Each point is reached from the start by the listed moves, each made once or not at all, plus a little noise. Is the number of moves made odd or even? Then give how often each move was made.

Moves:
(1): [ 2.46  0.00 -2.22]
(2): [ 1.47 -0.31  0.90]
Start: [-0.72 -1.18 -0.97]
Points:
[ 3.21 -1.50 -2.30] -> even (1, 1)
[-0.77 -1.15 -0.97] -> even (0, 0)

Moves:
(1): [ 0.70  0.66  0.04 -0.61  0.97  0.97]
(2): [ 1.20 -0.40  0.47 -0.26 -1.14 -1.69]
(3): [-1.98  1.43  1.25 -0.16 -1.02 -0.22]
(4): [ 0.23  0.40  1.46 -0.09 -1.44  0.88]
(5): [-0.48  1.96 -0.01  3.09 -0.06 -0.36]
(6): [-0.46  0.42 -0.47 -0.71 -0.98  1.62]
Start: [ 0.95  0.26  0.64  1.06 -0.42 -0.33]
Points:
[ 1.86  1.20  2.13  0.41 -0.92  1.51] -> even (1, 0, 0, 1, 0, 0)
[ 0.57  4.31  3.83  3.14 -3.13 -0.83] -> odd (1, 1, 1, 1, 1, 0)
[-1.94  4.01  1.53  3.25 -2.49  0.69] -> odd (0, 0, 1, 0, 1, 1)

Moves:
(1): [-0.72  1.16 -1.40 -0.66 -0.99  0.11  0.53  0.42 -0.37 -1.42 -0.64 -0.32
  0.39]
(2): [-0.95  0.27 -0.30 -1.20  2.06  0.74 -0.07 -0.58 -0.21 -0.69  1.38  0.28
  0.82]
(3): [ 0.40 -0.32 -0.62  1.82  0.01 -1.13 -1.57 -0.25 -1.44 -1.14  0.27 -0.22
  1.05]
(4): [ 1.83  2.31  1.33 -0.85 -0.11 -0.14 -2.02  0.25  0.27  0.09 -1.52  1.49
 -0.36]
(5): [ 0.05  1.90  1.66  1.34  0.86 -0.47  0.12  0.28  0.55 -0.43  0.06 -1.23
 -0.14]
(6): [ 2.09 -1.31 -0.81  1.14  0.54  1.76  1.09  0.54  0.10  0.53 -2.41 -0.72
 -0.18]
(7): [-0.14  0.55  0.41  0.73 -1.02  1.87  0.10 -1.29 -2.61  1.68  0.39  0.14
  0.08]
(8): [-1.27 -1.38  1.91 -1.05 -0.47 -0.21  0.01  2.26 -2.24  0.09 -0.65 -0.39
  0.62]
(9): [-1.71 -1.24 -1.01  1.36 -0.79 -0.03  0.72 -0.86  0.68  0.29 -0.95  2.42
  0.42]
(10): [ 1.16 -0.65  1.14 -0.37 -0.64 -0.25  1.05 -0.48 -0.61 -1.20  0.17  0.47
  0.96]
(11): [ 0.15  0.61  0.24  0.56  0.21 -0.76  1.81  0.60 -0.14 -0.67  0.05  1.09
 -0.63]
Start: [-1.49  1.33  0.88 -1.34  0.04  1.30 -0.44  0.53 -1.78  1.10 -0.60 -1.13
 -0.25]
Points:
[-4.41 -0.94  1.43  1.47 -2.07  1.63 -1.12  0.52 -7.52  2.00 -1.59  0.79
  1.89] -> even (0, 0, 1, 0, 0, 0, 1, 1, 1, 0, 0)
[-5.54 -0.28  1.98 -1.74  0.01  3.68 -0.06 -0.18 -6.15  2.46 -0.69  1.34
  1.79] -> even (0, 1, 0, 0, 0, 0, 1, 1, 1, 0, 0)
[ 1.74  2.72  2.43  2.47  2.20  1.07  0.92  0.17 -2.45 -2.07 -3.57  2.24
  1.72] -> even (0, 1, 1, 1, 1, 1, 0, 0, 1, 1, 1)
[-2.49  5.93  1.25  1.29 -0.04  2.18 -2.66 -1.69 -5.07 -0.68 -1.59  1.54
  1.99] -> odd (1, 1, 1, 1, 1, 0, 1, 0, 1, 0, 0)
